Each row is a point. Any point is a mix of the corners, with weights that add up to 1. It lies inside the corners' shape when no weight is negative. Is each point inside? If not, which corners have a negative weight?

Corners:
(1): [-79  -5 -71]
(2): [ 44  29 -28]
(3): [ 30  95 -59]
(4): [-40 -38  71]
Points:
[-18 -10  26] -> inside
[ 14  22 -35] -> inside
[-17  61 -61] -> outside (2)
[  2  57 -42] -> inside
[25 47 -1] -> outside (1)
[ 7  2 39] -> outside (1)

Corners:
(1): [-54 -60 -43 -42 -40   6 -21  -1]
(2): [ 42 -83  38  -1  49 -94  17  16]
(3): [-20 -54  80  -3  80  46 -19 -19]
(4): [ 51  33 -23  41 -66  18  -1 -96]
(5): [117  19  73  12  -2   1  31  25]
(6): [-43 101 -62 -17 -57  17 -57 -29]
(7): [  5 -70  20  59  83 -42  86  42]
(8): [ 21  71 -56  46 -30  44 -30  11]
(9): [ 16 121 -67 -31  14  57 -31 -63]
Points:
[ 15 -13   8   8  41 -16  15  15] -> outside (4)
[ 51  38  23   4 -17  41 -13 -17] -> outside (2, 7)
[ -6   9 -18  25 -18  28  -8   1] -> outside (2, 9)
[ 19   2  15  12   7  22  -8 -42] -> inside
[ 23  33 -19  17   8  16   4  -9] -> inside

Corners:
(1): [ 77 -71 -74  39 -14   0 -19  19  12 -18  12  58]
(2): [-21   8  46  27 -39  42 -45   7  -8   2 -27 -10]
(3): [ 32  37  78 -14  16 -46 -24  10  10  28 -32  -2]
(4): [  6 -57  23  16  -2  31 -46 -35 -41  -7  15 108]
(5): [-35  27  47   5  -6  45  14  -2  -9  49  58  -2]
(6): [ -8  13  -3 -93  74 -33  -6  16  21  50  76  44]
(7): [ 34  38 -23  12 -11 -95 -14  -2 -55 -53  12 -23]
(8): [-18  68  61 -71  38  -2  29  17 -20  46   1  -4]
(9): [ 12  85 -60  84 -64 -38   8  20  35 -84 -35 -22]
(10): [-54  -6  44  41 -30  25  12  41  -3 -13 -44   7]
(11): [-40  19  59  18 -14  90  32 121  24 -30 -42  16]
(12): [-11 -19  34  19 -18  32 -10  -7  18 -20  -8   8]
(13): [ 24  17 -35 -38 -49 -38  27  39  10  -4  53   6]
Points:
[-15  26  40 -13   1  11   3  21  -5   7   2  10] -> outside (1)
[-14  24  10  -3 -12  -5   3  13 -14  -9  20  10] -> outside (1, 3)
[ -4   2  35 -12   2  14  -2  41  -6  -5  -8  25] -> outside (5, 9)
[-24  33  19   6 -13   8   6  27  -3 -14   1   3] -> outside (1, 3)
